Rows are points. The window is the flat piece filled in between its corners: a triangle in 3 columns, a solid with four corners in 4, and so on. A path goes straight from each point to the next, and from the last back to the first. List the points from which the path goes on through the window.

Window:
[[ 17  11  -4 -19]
 [-46 -19 -37  37]
 [ 22  32  64 -29]
 [-11 -91 -21  11]]
Path:
(1): [  2 -18  26 -35]
(2): [ 36 -21  21   5]
(3): [58 25 29 15]
(4): [-46  59  44 -49]
(5): [ -5  30  -5 -61]
(6): [39 42 13 11]
(7): [28  4 10 11]
(8): [-10  20  30 -38]
Through the window after points: 7

Window (8 x 8):
[[-14  -8  28 -44 -49  90  52 -33]
 [ 41 -22  22 -25 -71  86  58  30]
 [-12  24  24  31  -1  11 -32  -5]
 [-19  15 -41  -6  -4 -23   5 -13]
 [-14 -28 -18 -47 -67  43 -49  -9]
 [ -1  18  -2 -44   1  34 -14  15]
 [ 24  97  51  22   8 -66  -3 -17]
 [ 35 -88 -31 -54  25 -39  15  -8]]
Path:
(1): [ 26  18 -21 -11   4   5   0 -24]
(2): [-38  17  -6 -24 -18  -6   1  14]
(3): [-17  51  30  -2  -5 -32  -9  -1]
(4): [ 52  53  14   3   5 -12   4 -19]
(5): [ 32  47  -3   4   9  49   6 -29]
(6): [-46  16  53 -20 -80 -12  -8  32]
(7): [-53 -22  12 -22 -46 -14 -13  16]
(8): [ 36  16 -35  -8 -14  26 -10 -38]
Through the window after points: 1, 3

Window:
[[ 28  61  29  76  -1  -8 -10  33 -14]
 [ 83   4 -57 -61 -40  -5  14  19 -28]
 [-53  22  26  69 -40 -61  73  43   6]
 [-45 -40   0 -10 -19  34 -15 -19  65]
 [ 53 -12  11  39 -34  46  35  31 -36]
 [-25  42 -62   3 -14 -15  48  31   9]
 [  1  -7  45  37  89  39 -37  28  18]
 [ 36 -17 -26  24  63  19 -17 -16  23]
 [-11  12   9  -2  57  26  40 -36   5]]
Path:
(1): [-23   5  -6   8  -2  -1   3  16 -10]
(2): [ 14  41  14  32 -30  20  66  19  81]
(3): [36  4 -4 -9  1 16 21 20 15]
(4): [ -1  10 -26  28  17  -2  -3   1 -66]
(5): [ 17 -19 -42  24  45  17 -36 -16 -72]
(6): [31 18 15 15 23 32  3 16 27]
(7): [58  8  8 15 47  5 23  8 36]
(8): [-31 -19 -35  15  18  26 -37  -2 -28]
(9): [ -9 -16 -10  25  33   4 -18  -7 -36]
(10): [32 19 -8 20 37 18 18 17 52]
(11): [51 11 27 16 17 14 18 36 56]
(12): [ 14 -12  12  25  27  16 -18  -4 -18]
(13): [-10  19  33  64   3  -6 -41  -1 -65]
(14): [62 73  4 52 -3  2 43 59 55]
(15): [ -7  30  26  52 -30 -33  72  54  36]
(16): [-52   6   2  49 -19 -41  20   6 -40]
Through the window after points: 3, 7, 9, 13, 15

Window:
[[  13  -28  -44  -18  -81   55  -64  -42  -27  -23   34   31]
 [  25   11  -19   -2  -44  -20   10  -23  -13  -31   12  -39]
 [ -22   34   37  -26  -25  -52 -121   47  -44    8   63   34]
 [ -30    9   35   54   15   53  -10   22   21   79   19   48]
 [   7   20  -77  -32   -4   40   49   -3   48  -60   29  -10]
 [ -57  -19   38   31  -72   55  -11  -29    4    4   43   95]
 [ -15  -20   11  -24   -9   60   26    2  -13  -24  -16    9]
 [ -61   25   22   -1    1    3  -18  -27   -5   62  -30   54]
 [ -12  -49  -67  -28  -22  -27   -8   -6  -42  -41   44   -8]
 [ -80    3   43   67   19   23  -48   -8   17   24  -45   40]
 [  45  -26  -32  -44    4  -39    9   10   51  -30   -7  -16]
 [  -9   14   44    8   26    8  -57  -31  -17    9   58   58]]
Path:
(1): [  4  17 -27  -3 -14  20  -8  13 -14 -20  -5  66]
(2): [-21   5  13  11  -6  10 -47   9 -16  11  11  61]
(3): [-46   3   4 -17 -13  22 -32 -16  22  16  29  -2]
(4): [-47 -22  34 -19 -25  29 -17 -31  26  19  21  10]
(5): [ 42   2 -62  19 -45  15 -29  11 -29 -34  19  66]
(6): [-15  19 -10   7 -12  14  -8  10 -12 -19  15  52]
(7): [-36  -9  -1 -27 -29  23 -21 -27  36  21  34  -4]
(8): [-48 -53   9 -39 -21  45 -37 -29  39   1  25 -14]
(9): [ -7  10  -2   8 -10  39  21   8  -9  -9   3  36]
(10): [ -6   7 -10  20 -12  23 -10  -2 -12 -12 -10  48]
(11): [-61  -7  21   0 -20  38  -9 -20  46  23  54  20]
(12): [-24  -4   6 -15 -19   1 -19 -10  16   1  28   7]
Through the window after points: 4, 6, 8, 10, 12
